Rows are points. Each copy is the shape, with its points in the same order, turned, moved and blurred by noise. Say if it was mirrored as well.
In the rows, zero is written as 128.

Shape (7 x 2):
[[156  94]
 [ 66 125]
 [108 160]
 [135  97]
 [164 215]
 [ 70 103]
 [153 177]]
Copy 1 (7 x 2):
[[133  91]
 [ 64 153]
 [116 170]
 [116 101]
 [187 196]
 [ 56 133]
 [162 169]]
Copy 1 is: only turned
Copy 2 (7 x 2):
[[131  67]
 [208 132]
 [155 152]
 [153  80]
 [ 79 180]
 [211 107]
 [106 148]]
Copy 2 is: mirrored
Copy 3 (7 x 2):
[[170 106]
 [ 75 102]
 [ 99 149]
 [153 106]
 [125 220]
 [ 89  90]
 [136 182]]
Copy 3 is: only turned
Copy 4 (7 x 2):
[[ 76 145]
 [133  67]
 [158 121]
 [ 84 122]
 [193 183]
 [117  64]
 [156 162]]
Copy 4 is: mirrored

Shape (7 x 3):
[[ 98 159 183]
 [ 75 162 189]
 [121 170 144]
 [162  78  55]
 [122  75  78]
 [175 132 125]
 [156 130 181]]
Copy 1 (7 x 3):
[[ 88 143 179]
 [ 63 149 177]
 [124 162 160]
 [187 100  58]
 [142  99  64]
 [177 121 145]
 [143 103 187]]
Copy 1 is: only turned
Copy 2 (7 x 3):
[[119  86 203]
 [124  65 218]
 [160 108 166]
 [112 118  44]
 [ 91  76  71]
 [132 148 121]
 [ 99 145 173]]
Copy 2 is: mirrored
Copy 3 (7 x 3):
[[ 78 108 179]
 [ 53 103 176]
 [111  94 154]
 [170 178  62]
 [125 180  69]
 [163 141 140]
 [130 145 185]]
Copy 3 is: mirrored

Shape (7 x 4):
[[152 133  99 131]
 [213 109  51 193]
 [173 132 155 141]
 [ 71  75 180  91]
 [119 133 130 162]
 [ 98 102 149  66]
 [ 71 121 131  73]]
Copy 1 (7 x 4):
[[154 133 154 146]
 [192 124 208 217]
 [182  80 140 123]
 [ 65  70 106  86]
 [146 112 102 152]
 [ 90 110 132  72]
 [ 77 150 120  68]]
Copy 1 is: mirrored
Copy 2 (7 x 4):
[[184 108  99 129]
 [242  78  80 199]
 [164 103 156 150]
 [ 44  91 125 108]
 [142 135 106 160]
 [ 94  86 118  72]
 [ 87 122  90  69]]
Copy 2 is: only turned
Copy 3 (7 x 4):
[[131 147  85 117]
 [156  75  16 147]
 [173 141 118 140]
 [110 135 212  73]
 [117 134 130 149]
 [124 164 171  59]
 [ 88 178 161  65]]
Copy 3 is: only turned
Copy 4 (7 x 4):
[[124 133  96 147]
 [152 133  30 212]
 [175 138 129 146]
 [112  55 172  71]
 [117 113 131 163]
 [108  88 132  61]
 [ 67 107 140  73]]
Copy 4 is: only turned

Shape (10 x 6):
[[139 177 165 196 118 132]
 [ 91 121  98 179 132 172]
 [120 192 190  72 164 130]
 [210 100  63 101 193 130]
 [101 169 116 142 191 160]
 [134  90 183 174 117 161]
 [200 147 141 103 174 164]
 [ 65 187 115 116 120  85]
 [ 98 101 164 137 121  51]
 [160 129 134 111 150 189]]
Copy 1 (10 x 6):
[[143 127 208 189 147 142]
 [ 77 114 136 160 119 161]
 [159 215 183 100 189 143]
 [208 125  38 179 165 168]
 [ 99 182 128 155 179 164]
 [155  81 171 126 129 196]
 [206 164 123 163 164 191]
 [106 172 140 134 153  54]
 [160  73 155  81 177  84]
 [164 159 118 141 126 190]]
Copy 1 is: only turned
Copy 2 (10 x 6):
[[147 104 179 219 122 177]
 [ 92  74 120 144 115 173]
 [120 202 219 147 143 132]
 [204 114 127  61 172 117]
 [ 97 138 150 139 181 168]
 [131  57 216 149 101 154]
 [198 144 196  90 157 165]
 [ 87 174 118 198 108 109]
 [131 106 180 190  99  49]
 [143 125 181  92 133 175]]
Copy 2 is: only turned
Copy 3 (10 x 6):
[[146 172 136 187 137 148]
 [101 102 105 158 148 193]
 [117 214 147  91 186 111]
 [213  78  99  69 186 158]
 [118 154  91 141 211 165]
 [124 112 195 179 153 142]
 [203 151 158  91 196 161]
 [ 80 176  57 117 123 102]
 [101 112 123 140 121  53]
 [157 130 158  96 173 179]]
Copy 3 is: only turned

Shape (14 x 8):
[[101  52 111  95 146 130 124 125]
 [116 153 175  97 140 109 161 158]
 [138 134 151 177 124 103 132 133]
 [161  94 125 105 101  99 161 120]
 [126  95 102 202  28 191 141 132]
 [125  80 173 143  99  82 134 159]
 [106 127 133  96 126 109 112 161]
 [199  84  97 109 146 123 152 107]
 [101 124 115 117 106 118 158 164]
 [134 147  93 148 154 129 162  70]
 [112 147 119 114 118 180 157 150]
 [119 138  97 112 149 108 158 140]
 [ 99 105 106 108 118 146  83  98]
 [167 144 109 115 137  80 101 133]]
Copy 1 (14 x 8):
[[ 96  36 116 132 147 142 110 112]
 [112 151 159  91 168  96 123 140]
 [146 155 135 169 131 119 116 130]
 [155  90 140 127 122  99 156 119]
 [153 126 132 157  18 205 156 149]
 [136 103 176 159 114 103 111 160]
 [125 112 124  94 143 119  89 149]
 [184  79 115 151 155 126 181  96]
 [110 115 118 107 119 113 135 165]
 [115 153  75 156 143 128 166  75]
 [111 146 122  88 125 177 146 138]
 [121 126  97 114 160 112 134 133]
 [119  90 106 117 109 157  82  85]
 [185 125 102 131 157  93  98 108]]
Copy 1 is: only turned
Copy 2 (14 x 8):
[[146  64 117  96 153 158 114 139]
 [112 154 169  84 155  92 152 151]
 [124 127 157 161 119  84 120 132]
 [177  91 138  95 109  89 149 122]
 [147 108 158 168   7 170 129 121]
 [126  77 186 109 113  83 105 144]
 [119 130 133  83 133 114 102 159]
 [219  99 108 128 140 105 152 131]
 [112 114 133  94  99 118 147 159]
 [143 136  93 156 139 118 168  85]
 [132 159 144 113 112 162 164 152]
 [127 129 100 107 140 105 157 151]
 [136 120 104 108 124 164  84 104]
 [159 144  99 117 136  70  96 143]]
Copy 2 is: only turned
Copy 3 (14 x 8):
[[ 86  98 111 141 187 133 111 105]
 [112 169 155 132 143 103 176 155]
 [138 105 161 161 100 118 132 149]
 [119 142 127 170 129 100 131  79]
 [ 79 114 119 208  31 199 111  92]
 [ 84 127 168 187 132 101 105 148]
 [114 148 120 126 147 113 118 158]
 [156 111 120 171 148 104 139  51]
 [ 92 142 107 148 130 128 151 143]
 [148  84 114 116  98 116 185  94]
 [111 159 111 135 120 174 170 126]
 [134 126  94 127 132 113 169 137]
 [104 105 125  89 117 158  90 102]
 [169 142 120 129 122  90 101 119]]
Copy 3 is: mirrored
Copy 4 (14 x 8):
[[101  55 114 134 183 128 112 133]
 [123 138 166 112 140 126 166 181]
 [160 110 116 151  91 125 148 150]
 [140  91 160 146 140  73 115 134]
 [122  75 161 249  74 162 103  93]
 [134  57 144 132  95 107 135 180]
 [ 88 118 129 121 130 124 124 168]
 [180 101 129 153 179  79  84 122]
 [ 90 113 145 169 137 115 145 162]
 [158 140 105 160 156 113 162  81]
 [109 143 165 176 155 161 132 137]
 [116 137 118 155 164 101 148 147]
 [ 87  98 109 127 136 148 101  92]
 [135 144 100 119 121  80 101 147]]
Copy 4 is: mirrored

Shape (15 x 9):
[[ 95 115 146 123 180 101  74 183 183]
 [ 74 208 129 135 133 204 192 124  89]
 [103 144  73 115 116 155 220 129 179]
 [222 163 104  71 191 179 128 111  74]
 [ 74 176  97  96  78 192 158  89 128]
 [119 171 126 117 104 177 204  44 133]
 [186  97 147  90 197 188 121 126 133]
 [118 147 125 161 194 118  36 145 165]
 [155 165 158 113 190 198 113 137 116]
 [134 135 171 174 173  89  79 170 166]
 [157  98 114 131 182 196 137 101  62]
 [ 93 156 150  92 128 184 157  99 141]
 [159 136 160 175 135 153  49 189 171]
 [116 133 165 128 133 106  81 187  93]
 [122 161 183 155 162 103  73 154 166]]
Copy 1 (15 x 9):
[[133 134 139 110  99  73 231 144 112]
 [150 117 155 164 183 231 136 124 168]
 [ 85 101  79  86 183 180 159 134 190]
 [186 134 111 142 188 117  70 245 133]
 [107  68 134 170 199 163 113 102 178]
 [128 111  88 136 218 181  81  92 149]
 [152 167 149  91 190  94 119 205 101]
 [139 179 135 165  89  64 191 146 121]
 [181 169 174 131 158 122 123 173 139]
 [155 171 125 107  61 102 186 132  93]
 [118 161 136 157 200 152 113 211  81]
 [141 107 144 127 202 148 129 109 143]
 [123 167 180 109  54  86 141 144 121]
 [150  93 159 131  76 127 172 166  78]
 [168 157 134 120  70  95 168 106 106]]
Copy 1 is: mirrored
Copy 2 (15 x 9):
[[164 192 122 149  99 139 133 238 137]
 [148 197 160 127 166 184 192  47  97]
 [226 154 143 100 147  89 160  82 127]
 [134 146  44  59  95 211 109  67 119]
 [149 190 158 104 110 106 207  43 145]
 [144 133 155  82 160 139 183  42 171]
 [163 116  67  86  74 217 147 144 136]
 [134 186  92 208 102 169 115 188 154]
 [143 183 109 108 104 236 154 125 134]
 [145 165 146 170 122 171  91 220 139]
 [134  95  74 128  95 205 181  95 102]
 [155 174 153  95 118 158 199 102 155]
 [163 176 164 180  47 193  84 182 139]
 [ 95 169 147 138  89 149 118 188  81]
 [125 181 152 164 113 177  93 201 161]]
Copy 2 is: only turned
